Rows are points. The ring and each string are closed loops that go straight from each point to the next, and from the last back to the first. Before rounding, they use only three directions, however many columns there are. Count how often each string passes through the ring. Passing back the other way cancels.

Ring (9 x 4):
[[ 48  20  16 -32]
 [ 37  41   9 -14]
 [ 16  49  11   4]
 [-14  39  27  20]
 [-28  19  42  20]
 [-25 -18  54   6]
 [ -6 -33  49 -10]
 [ 23 -28  38 -28]
 [ 39 -13  30 -36]]
String (14 x 4):
[[ 57   8 -10 -23]
 [ 36  11  -2 -10]
 [ 25  15  20 -14]
 [ 35  28  44 -37]
 [ 58  35  39 -53]
 [ 75  23  12 -53]
 [ 54   0   0 -28]
 [ 33 -10   2 -12]
 [ 23   3  31 -20]
 [ 27   4  38 -28]
 [ 21  -6  18 -11]
 [ 47 -24  -1 -24]
 [ 58  -6  14 -41]
 [ 70  10  19 -54]]
Times through: 1

Ring (6 x 9):
[[ 29  11  -7   6  24 -51  25   5   4]
 [ 22  65  18 -24   2  -9  27  19  -8]
 [ -1  59  20 -18  -9   9  20   9  -6]
 [-29  10   9  13 -10   3  11 -16   7]
 [-14 -26 -25  33  16 -28  -3 -21   6]
 [ 15 -16 -26  23  28 -49   8  -8   4]]
String, 10 rows:
[[  4  82   3 -30  -5  30  -5  18 -28]
 [-14  76  35 -26 -23  30  21   9  -8]
 [ -4  63  36 -20 -16   8  33   9   1]
 [  3  34  24  -5  -3 -18  35   2   9]
 [  9  29   5  -2   6 -20  21   3   0]
 [ 28  54 -12 -17  17 -12   3  18 -21]
 [ 39  68  -4 -27  17 -16  12  27 -21]
 [ 22  52  -4 -16  12 -11   9  15 -15]
 [  6  32  10  -4   3 -16  23   3   1]
 [  8  54   3 -15   2   3   8  11 -14]]
Times through: 1
String, 23 rows:
[[-13  35  33  -4 -15  -3  35  -3  12]
 [ -6  20  16   4  -3 -16  27  -5   9]
 [  7  52  -4 -14   4   4   2  10 -17]
 [  8  87   8 -33  -6  27   1  21 -27]
 [  7  93  28 -37 -14  25  19  22 -18]
 [ -5  43  45 -10 -16 -11  49   2  16]
 [  5  36  18  -6  -1 -15  29   4   4]
 [ 10  33  -4  -4   9 -14  10   5  -7]
 [ 32  76   2 -30  10  -6  12  26 -22]
 [ 49  93  22 -43   8 -18  36  37 -16]
 [ 23  41  28 -11   3 -35  48  11  11]
 [ 13  26  14  -1   6 -31  34   3   8]
 [ 15  32  -1  -4  11 -21  16   7  -4]
 [ 43  71 -11 -28  21 -15   6  29 -26]
 [ 54  83  13 -38  16 -27  33  36 -16]
 [ 45  83  -8 -35  18  -9   6  33 -30]
 [ 18  44   2 -11   9 -16  17  11  -8]
 [  8  34  24  -5  -1 -23  37   4   9]
 [  3  36  33  -7  -7 -20  44   3  13]
 [  3  25   7   1   4 -18  21   0   2]
 [ 12  53  -4 -15   7   0   3  12 -18]
 [  9  95  15 -38  -9  30   6  24 -27]
 [ -6  82  33 -30 -20  28  21  14 -11]]
Times through: 3

Ring (10 x 14):
[[ 43  10  31 -11   0  -7   3  -4   1 -18   9 -11  -1 -15]
 [ 34  36  36 -11  -4 -13   3   7   5 -23   4  -4   9 -19]
 [  0  64  26  -1 -10 -18   1  20   9 -21  -3   7  25 -14]
 [-18  67  13   6 -10 -17  -2  21  10 -16  -6  10  31  -6]
 [-46  47 -16  21  -7  -8  -7  11   6  -1  -7   9  32  13]
 [-53  20 -27  26  -5  -1  -9  -1   2   7  -5   4  27  22]
 [-47 -19 -26  26  -3   5  -9 -17  -2  12   2  -4  15  26]
 [-33 -37 -18  20  -2   7  -7 -24  -4  11   6 -10   6  22]
 [ -2 -44  -2  10   0   7  -4 -27  -6   4  11 -16  -4  12]
 [ 36 -20  19  -5   2   1   1 -18  -4  -9  12 -17  -7  -5]]
String (19 x 14):
[[-23  -5  -5  14  -4  -1  -5 -10   0   1   3  -4  12  11]
 [  2   1 -15  11   6   5  -6 -13  -4   3   4 -10   7  13]
 [ -8 -40 -28  18   8  14  -8 -30  -9  14   8 -17  -1  24]
 [-28 -79 -22  22   0  15  -7 -41  -9  17  12 -19  -7  29]
 [-45 -69  -3  20 -11   6  -5 -32  -3  10  11 -12   0  21]
 [-40 -33   6  16 -13  -2  -3 -17   1   1   6  -5   9  12]
 [-15  -7  -4  12  -3   0  -4 -12  -1   1   4  -6   9  11]
 [  2  -3 -23  13   9   8  -7 -15  -6   7   4 -11   6  16]
 [-41 -33 -43  29   5  13 -11 -26  -7  20   3 -10   9  34]
 [-94 -36 -40  40 -11   7 -12 -21  -1  21  -1   1  22  40]
 [-83 -10 -23  32 -14  -2  -9  -9   3  11  -3   5  26  28]
 [-60   5  -5  22 -14  -7  -6  -2   5   1  -2   5  24  15]
 [-92  11 -17  32 -19  -7  -9   1   7   6  -6  12  34  24]
 [-95  23 -41  39 -11  -2 -12   2   4  14 -10  12  39  34]
 [-47  25 -46  29   4   5 -12  -4  -2  14  -6   2  27  30]
 [-22  19 -35  21   7   5  -9  -7  -3   9  -2  -4  18  22]
 [-28   9 -11  16  -4  -1  -6  -5   1   2   0  -1  17  14]
 [-58  -7 -10  23 -12  -3  -6  -8   3   4   0   2  21  18]
 [-74 -28 -11  28 -16  -1  -7 -14   2   9   1   1  19  24]]
Times through: 1
